Each row of a before or after table is a point. The points were changed in one or more steps. Then noise was added and the rows were shuffled. The steps act on columns, c1 being the first. Name the steps. A step turns or swaps two columns, mirrors them in a line or flattens them onto one, adds a multiple of one to another, or multiplies or shifts one. Angles are multiples of 10 degrees, from the lower column toward the higher: turns from -170 to 170, lines from 10 to 170 but not 90. Use the fewest steps. Two steps may share a column if one is a turn and the other turns, adds or multiplies; they go together, in the order done. Otherwise the lowest column goes first.
In the rows, 128 means zero.

Before:
[[143 145]
 [141 125]
 [159 119]
 [203  92]
 [141  79]
 [ 97 153]
 [ 82 152]
 [ 41  90]]
After (8 x 2):
[[110 155]
 [119 139]
 [ 95 202]
 [148  80]
 [150 175]
 [136  90]
 [105 126]
 [220 102]]
Steps: turn c1 and c2 by 140 degrees

Before:
[[116 170 109  86 114  96]
 [ 83 151 135  99  45 165]
 [ 58 144  84 172 134 125]
 [152 175 193 166 140 120]
 [ 72 141 116 128  67  97]
 [169  86  84 127  75 160]
 [148 162  73  67 134 184]
 [153 139  96 112  99 112]
 [115 131 168 183 165 154]
 [170 167 139 168 157 185]
 [ 99 114 163 175 137 139]
 [ 96 194  76 107 107  59]
 [ 62 159 201 102  71  77]
 [ 85 159 171 171 127  66]]
After (14 x 6):
[[149 128  98 197 132  54]
 [ 85 122 147 164  46  94]
 [150  67 185 124 139 157]
 [112  98 175  81 169 119]
 [ 98 119 164  80 135 132]
 [169  72 156 110 156  78]
 [ 62 113 184 169  73 200]
 [ 58  91  87  99 133 116]
 [ 94  79  56 182 107 176]
 [115 111 102 188 112 154]
 [ 88  82 150 106 126 199]
 [153 127  94 145  98 134]
 [171 165  98 108  75  89]
 [ 74 117 107 137  68 151]]
Steps: turn c2 and c4 by 150 degrees; mirror c3 and c6 in the line at 10 degrees

Before (10 x 12):
[[151 168 162 123 143  78 129 104 190 104 165  91]
 [ 96  77 162 169 163 124  56 119 115 135 182  96]
 [153  54 142 139 138 154  63  81 124 110 105 158]
 [196  97 120 155 110 124  87 127  94 127 146 111]
 [ 91 151 164 110 112 149  30 155 155 145 211 185]
 [148 187 158 113 170 182 142 136 172 203 124 101]
 [ 99 144 107 128  71 110  74 107 122 143 166 124]
 [150 166 222 113 129 121 121  75 145 136  95 102]
 [136 161  84  99 123  90  93 174 131  91 151  93]
 [ 73 157 138 178 126  48 124 112 126 166 146 129]]
After:
[[ 94 151 166 111 127 150 115 155 153 147 182 187]
 [149 169 163 120 129  77  71 104 190 105 135  90]
 [100 144 107 128 132 107  67 106 123 144 134 124]
 [146 186 161 112 127 182 100 135 170 204  96 101]
 [ 91  74 164 165 129 123   7 120 112 139 152  92]
 [137 162  84  99 127  92  43 171 132  90 121  91]
 [ 69 158 139 177 128  50 127 110 129 169 116 130]
 [151  54 142 139 129 154 102  80 123 107  71 162]
 [198  93 120 153 133 125  61 126  94 128 116 114]
 [149 166 222 113 128 122  80  74 147 136  66 101]]
Steps: multiply c5 by 0; add 1.5 times c12 to c7; shift c11 by -30

Before:
[[112 157 143  87 108 145 162 148 172 174 112  74 126 154 132  84  89 180
  145  54]
 [116 126  84 199  64  87 124 128  63 121 152 139 175 148 154 119 118 134
  103 178]
 [125 178 219 171 164 126 119  44  84 148  89 199 121 160 224  99 171 165
  191 219]
 [ 57 175 114  82 133  98 154 162 155 130 122  88  83 147 129 105 109 139
  140  72]
 [ 76 132 106 222 112 158 113 144  89 141 179 161 166 142 121 147 106 134
  114 174]
 [ 90 110 221 112 176 137  79  38  78 144  72 166 115 164 194  78 125 155
  189 153]
 [ 76 148 100  97 110 160 163 104 153 162 134  39 123 131 139 138 102 106
  108  85]
 [ 97 140 131 102 128 104 162 130 198 146 119  55 147 153  89 163  49  99
  122  76]]
After, 8 rows:
[[ 99 116 132 101 124 104 160 130 198 146 118  53 150 154  86 164  50  99
  122  75]
 [125  81 218 168 168 124 119  44  84 151  88 199 120 158 229  99 168 168
  190 217]
 [110  99 144  87 111 147 163 144 172 173 112  73 126 153 132  82  94 182
  147  55]
 [ 91 145 222 109 177 136  79  38  80 145  70 166 114 165 193  77 127 156
  190 153]
 [ 75 108  99  95 109 159 162 103 153 164 136  40 123 132 136 136 101 105
  105  88]
 [ 58  83 112  81 133 100 152 160 154 128 123  89  81 145 128 107 112 140
  142  77]
 [ 77 128 106 219 111 160 116 142  91 140 178 161 164 144 122 145 107 136
  115 173]
 [116 132  82 199  64  86 122 129  61 124 153 136 176 149 154 117 119 136
  102 178]]
Steps: multiply c2 by -1

Before, 14 rows:
[[142 139 103  92 137 140  92 149  96 141 118 163 120 158 136  88 113 133
  101 124 135 138 133  81 113 154 118  97 138 140  92 145 160  75  80 172
  181 122 105 131 128 134 100 132 113 150 120 106 140  72  74 139  70 114
  111 122  64 117 117 183 158 113 160 137]
 [112 163  93 108 149  94 183  86 168 116 187  71 130 116 112 156 118 109
  158 154 102 132 105 157 153 168 162 122 149 102 180 121 111 110 139 153
  109 145 130  87  65 151  92 156 124  78 167 141 117 183 149 118  98 170
  153 151 118 113 146 112  82  63  66 171]
 [101 156 128  97 160  54 159 131 151 126 162 126 151 112  98 127 146 127
  136 151  89 150 120 176 187 211 152 126 150 116 134  65  75 131 155  88
   85 140 115 122 100 139 109 141 157  96 169 109  57 133 147  75 136 145
  148 165 106 128  95 171  64  87  89 147]
 [139 118 131 140 155  86 174 119 127 108 117 138 137 101 121  71 125 154
  106  71 114  83 100 124 146 131 107  94  91 144 138  75 147 106 151 168
  147  97 104 154 136 116 126 111  50 159 137 146 154  67 128 138 132  97
   71 134  97 172  92  78 162  90 110  87]
 [130 159 123 125 141 142 116 126 113 122  93 103 112 139 129 105 105 117
  131 194 148  91 159 129 122 117 119  86 119 117  85 127 145  55  93 188
  142 135 111 136 123 126 146 107  78 165 114 129 166  98  87 100  90 115
  151 123 137 127 100 139 152 118 137 120]
 [110 172 138  75 144 121 185 120 159 145 164  74 137 139 142 131 126 121
  177 141  70 153 147 154 141 142 151 145 151 104 178 115 138  90 165 112
  113 137 135  93 110 162  86 132 168  96 129 166 100 117 112  63  96 182
  139 179 140 103  97 139  93  94  74 166]
 [141 145 125 112 152 132 131 127 129 117 109 140  59 110 160  61 102 129
   93 163 136 106 146 137 124  74 151  98 110 124  99 139 155 122 138 151
  198 145 102 126 139  95 122 120  81 138 126 117 131 101 111 120  74 115
   75 119  88 111 102 148 162 124 123 117]
 [136 115 147 111 147  95 151 128 118  95 110 140 181  86 123  71 103 140
   99  81 119  97 128 158 114  79 109  87 134 128 108 146 102 103 149 140
  130 114 122 144 136 148 137 111  98 177 171  98 117 103 118 141 140 111
   62 110 113 160 126  89 133  91 111 129]
 [136 161 132 120 103 111 118 151  76 148 154 112 107 122 160 100  92  82
   72 170 160 118 157  94 130 142 100  97 148 150 111 150 164  92 112 151
  167 126  66  98 134 115 110 100  84 135 148 120 128  74  89 124  95 125
  126 120 133 116  90 139 180 104 125 143]
 [101 165  76  97 144 111 189  69 159 121 195  94 141 158 134 112 141 114
  138 127 105 155 106 149 140 196 166 148 125 111 177 123 118 130 158 102
   92 116 131 108 100 146 165 118 151 103 142 110  96 165 137  52 103 163
  152 140 163 100 107 130  81  85  97 167]
 [133 158  94  97 132  85 166  81 137 111 179  81 153 135  94 156 104 116
  158 158  87  92 124 133 157 156 147 176 158  84 171  87 143 115 162 109
  131 133 126  98 133 152 117 177 166 103 140 120  93 174 130  67 120 176
  127 119 127 124  89 166 103  99  88 154]
 [148 126 113  81 141 108 122 128  88 123 120 139 104  93 143  78 102 140
  115  98 133  58  81 177 138  94 120  88 103 149  86 137 155 129 123 179
  132 114  90 110 128 169 111 118  96 156 106  96 103  45 132 146 126 111
   79 124 105 149  90 107 134 147 134  78]
 [128  97 125 100 153 108 125 119  94 109  86 131 123  93 154 101 101 125
  116 135 119 130 112 134 105 153  90 102 125 114  74 140 166 145 170 144
  172 120 115 135  97 143 110 119 106 160 146 125 145  60 123 148  98 101
   98 104 122 142 101 153 153 163 106  87]
 [145  93 134 115 140 104 134 152  90 114 107 173 121  98 155 107 114 152
  121 107 151  75 109 129 116 123 118  89 131 132 130 123 156 111 124 139
  127 113  87 149 120  98 127 107 104 184 179  92 143 108  94 142 117 107
   76 177  89 137  88  85 127 154 120  77]]
After:
[[130 158 121 125 140 145 114 126  88 122  89 102 112 141 129 104 104 116
  134 193 141  91 159 130 123 117 116  23 119 117  86 127 148 195  93 189
  143 139 112 138 121 127 147 106  76 162 115 128 168  98  85  98  90 116
  151 123 137 126 100 140 153 120 136 120]
 [135 112 145 110 145  96 151 127 110  93 110 137 181  85 122  71 102 141
   97  82 114  98 128 157 114  78 107  27 134 131 107 146 100 148 148 140
  132 113 124 145 136 146 137 111  98 178 172  99 118 103 117 141 141 113
   61 111 112 158 124  89 132  90 111 128]
 [102 164  75  98 144 112 187  69 158 121 197  93 140 156 135 113 141 113
  139 127 113 155 108 150 139 193 165 179 125 108 176 123 117 136 156 103
   94 118 132 107  97 145 166 118 152 103 143 109  97 164 136  53 105 162
  151 138 165  99 108 131  79  86  99 167]
 [150 125 110  81 143 109 122 130  94 124 120 141 104  94 144  79 100 142
  114  99 130  60  80 179 136  93 123  26 101 148  85 139 155 114 123 177
  131 114  89 107 128 170 111 120  97 157 106  97 104  44 133 147 126 114
   79 124 105 148  88 106 135 146 134  79]
 [110 165  91 107 146  93 184  86 162 115 192  71 129 116 113 156 117 109
  160 155 112 131 104 157 154 167 163 111 149 103 183 121 112 157 137 155
  110 144 130  86  64 151  91 156 125  79 166 139 117 182 151 118  96 172
  152 151 118 112 148 113  82  60  65 170]
 [126  97 126 101 152 108 126 120 101 108  88 130 124  94 155 103 103 125
  115 135 113 130 111 135 105 153  90  59 126 114  74 140 165  99 171 146
  175 120 114 133  95 141 109 118 107 158 146 124 145  61 123 147  97  98
  101 103 122 140 103 154 153 164 105  84]
 [144 140 102  92 138 141  90 150  81 140 119 166 120 159 136  87 109 131
  103 123 133 138 132  81 111 156 119  51 138 140  93 144 160 166  82 170
  180 122 106 131 126 134 100 133 116 149 119 106 139  73  77 140  68 113
  110 122  66 118 117 184 159 114 159 139]
 [143 144 123 112 152 136 132 126 126 117 108 143  57 112 162  62 105 128
   95 163 132 107 146 135 124  74 150  54 107 122 101 138 154 133 138 153
  200 142 103 126 139  92 124 120  84 139 127 116 134 102 114 119  75 115
   76 118  89 112 102 148 161 125 124 116]
 [138 119 131 141 156  84 175 119 119 107 120 138 138 102 121  71 126 152
  107  72 112  85  99 124 145 130 109  44  89 144 139  74 147 149 152 168
  146  99 103 154 135 115 128 108  52 156 137 146 155  67 127 140 132  98
   70 136  99 173  93  79 162  89 108  87]
 [102 157 129  98 158  51 159 131 151 125 169 128 152 112 100 129 145 126
  136 152  97 148 119 176 187 209 153 123 151 115 135  66  76 133 157  89
   84 142 115 122 100 137 109 141 156  95 167 110  57 132 146  74 134 143
  149 167 104 125  96 170  64  87  88 147]
 [133 158  94  96 131  85 165  80 131 112 184  83 153 137  92 157 103 117
  157 157  95  91 125 131 156 155 145 247 157  86 171  85 144 144 162 110
  131 132 126  99 136 155 116 174 166 103 142 119  93 174 130  66 122 175
  127 117 128 121  90 166 104 100  88 154]
 [136 159 133 121 102 112 115 150  66 148 148 113 106 124 161 102  92  82
   75 173 164 117 157  94 132 142 100  53 149 148 111 149 164 144 113 151
  169 127  68  98 134 116 112 102  85 136 148 122 129  74  90 125  96 125
  126 121 134 115  92 141 184 105 126 141]
 [110 173 137  76 144 123 187 119 144 147 174  73 136 141 141 129 125 119
  178 141  78 152 148 154 141 143 151 171 150 103 175 114 139 175 170 112
  115 136 134  95 113 163  85 133 167  98 130 165 101 117 111  63  94 182
  139 177 140 105  99 139  95  95  75 167]
 [144  91 137 115 140 105 134 150  85 116 102 171 125  99 153 109 115 154
  122 105 147  75 109 128 113 123 116  31 131 133 131 121 154 130 124 140
  127 112  87 150 120  97 124 106 103 185 177  94 144 108  96 144 113 108
   77 176  90 135  90  85 129 154 119  74]]
Steps: mirror c9 and c34 in the line at 10 degrees; turn c11 and c21 by 10 degrees; multiply c28 by 2.5

Before (9 x 64):
[[112 172 148 146 147 116  91 114 204  81  95 158 166 143 154  69 147  73
  106  87  94  60 126 123 146 194  87 141  90 158 170 140 143  80 123 196
  125 151 125 129 133 100 147 153 125 122 118 152  83 180 156 120  94 176
  127 111 147 108 131 107  70 112 110 128]
 [ 38 141 196 195 161 177  76  55 117 208 131 142 142 159 134 103 104 126
  110  87  64  79 209 157  88  87 181  70 172 161 125 142 128 133 186  95
  126 111  84 178 112 138 105 106 143 128 123 164 131 114 158  86 122 164
  145 117 119  87 186 160 133 107 119 224]
 [213 126 103 119 158  55 126 170 166 159 161 140 102 218 170 133  90 130
  148 122 106 159 105 130 167 190 126 233 136 120 172 126 138 121 140 153
  111 181  61 124 214 145  78 124 140  50 185 154 205 177 182  75 149 111
  157 193 129 122  98 195 129 177  91 123]
 [192 221 201 118 136  67 175 107  73 147 142 136 180  68 187  92 131 132
  142 118 196  86 203 122 173 146  74 112 132 151 141 137 134 119 104 181
   83 113 143 120  94 203  89 164 143 111   7 167  94 159 142 146 109  52
  146 128 149 124 171 114 168 121 174 135]
 [198 113  86 125 129 109 137  97 154 154  63 130 135 128 127  98  96 111
  134  65  73 196 131 100 200 140 151 120 126 130  87  75 154 125 128 157
   98  59 130 193  86  85 144  76 111 138 119 134  61 113 164 148 156 168
   27  78 106  96 113 167 151 162 115 146]
 [144 169 104 104 145  84 149 168 187 172  94 181 189 137 176 153  88  44
   72 132 168 187 107 124 125  84  45 144  85 155 148 156  67 132 130 169
  128 108  76  95  75 109 107 177  92  74  61 120 115 102  88 114 179 111
   85  97  85 101 120 114 109  94 163  95]
 [154 154 182 134 111 122  84 101 150 141 154 134  86 107 148 198 124 134
   91 152 112 142  85 150 162 108 110 163  96 167 115 198  82 156  52  99
  174 164 142  84 131 107 143 185 108 142  91 206 216 118  64 118 122 136
  108 162  74 109 200 172 162 100 117 141]
 [183 107 114 115 113 137 186  98  54  70  96 100 127 115 131 146 142 161
   97  70 153 153 138 109  86 106 144 164  91 136 153 157  84 167 134 121
  160 137 117 181 187 145 158  89  76 126 131 177 132  70 150 106  68 195
  123 143  92  85 151 162 178  96 112 118]
 [151 176  98 104 139  82 108 121 114 159 143 132 132 154 107 169 160  68
   93 110 133  97 114  79  85 119 182 118 185  74 203 121  97 178 103 110
  124 142 120 140 125 226 110 132 139 130  93 133  84 136 102 176 170 150
   88  50 109 110 108  54 140  74  91  93]]
After (9 x 64):
[[ 32 142 199 192 156 179  78  55 117 214 134 136 138 103 144 110 104 122
  109  89  66  74 210 160  91  85 192  66 175 161 122 127 127 133 184 147
  143 164  80 184 112 135 108 105 144 134 117 165 127 111 164  84 130 160
  142 106 116  91 184 158 134 113 121 216]
 [195 217 207 124 142  67 177 111  75 142 146 133 121 155 209  96 134 131
  139 121 189  88 210 125 176 150  55 114 135 152 142  81 132 121 103  77
  136 116 143 116  97 199  89 167 145 109   3 167  96 158 145 147 102  56
  140 179 151 119 178 114 173 118 173 128]
 [110 170 148 141 144 109  94 110 207  82  96 150 142 107 175  72 149  67
  104  89  96  60 124 125 143 203  81 139  88 152 172 122 143  81 122  77
  146  82 118 121 132 101 146 154 131 122 117 150  85 176 153 126  95 174
  129 123 148 107 134 109  69 109 109 133]
 [156 149 181 138 111 119  82  99 152 145 156 130  80 171 115 205 125 132
   91 146 110 143  84 153 166 117 103 164 101 175 121 173  84 161  52 162
  202 101 144  83 127 101 144 184 110 136  84 205 215 119  67 115 125 139
  109 126  76 113 204 168 162 103 117 137]
 [214 125  99 120 154  55 129 165 172 161 156 137  77 140 142 136  83 132
  144 122 101 162 104 127 166 191 123 238 139 120 177 114 137 122 138 120
  126  71  60 123 215 149  82 121 137  50 184 149 201 173 185  79 146 112
  161  13 128 117 102 193 127 183  96 124]
 [184 111 113 117 112 135 186  93  62  74  96 103 138 140 133 151 137 160
   98  75 156 154 139 107  85 108 152 165  93 137 157 157  89 166 135 140
  157 123 121 177 183 144 161  92  75 129 128 180 132  65 152 109  68 196
  122 131  91  86 148 160 180  98 111 120]
 [206 117  90 131 128 116 142  95 156 153  63 135 136  93 130 105  95 110
  136  62  71 192 131 100 199 140 156 116 130 125  85  92 152 124 125  81
   71 188 132 197  82  80 146  74 108 137 118 133  61 114 162 150 151 168
   24 154 103  95 114 171 142 158 120 144]
 [151 173 104 104 132  88 109 120 115 161 148 129 148  47 108 173 156  69
   94 106 135  96 117  76  89 121 200 121 184  68 204 124  97 174 101 146
  124 121 123 142 124 226 111 132 137 126  91 138  84 140 105 175 169 150
   87 144 110 105 110  54 147  69  93  91]
 [146 163 107 105 137  86 153 168 188 172  93 177 142  99 205 151  94  46
   67 134 168 191 108 122 121  81  30 140  83 150 150 131  69 131 131  77
  158 141  74  95  76 113 105 179  89  72  64 114 110 100  93 121 177 109
   90 139  86 102 114 117 106  92 167  97]]
Steps: turn c13 and c15 by 40 degrees; turn c14 and c56 by -120 degrees; multiply c27 by 1.3; swap c32 and c37; turn c36 and c38 by -160 degrees
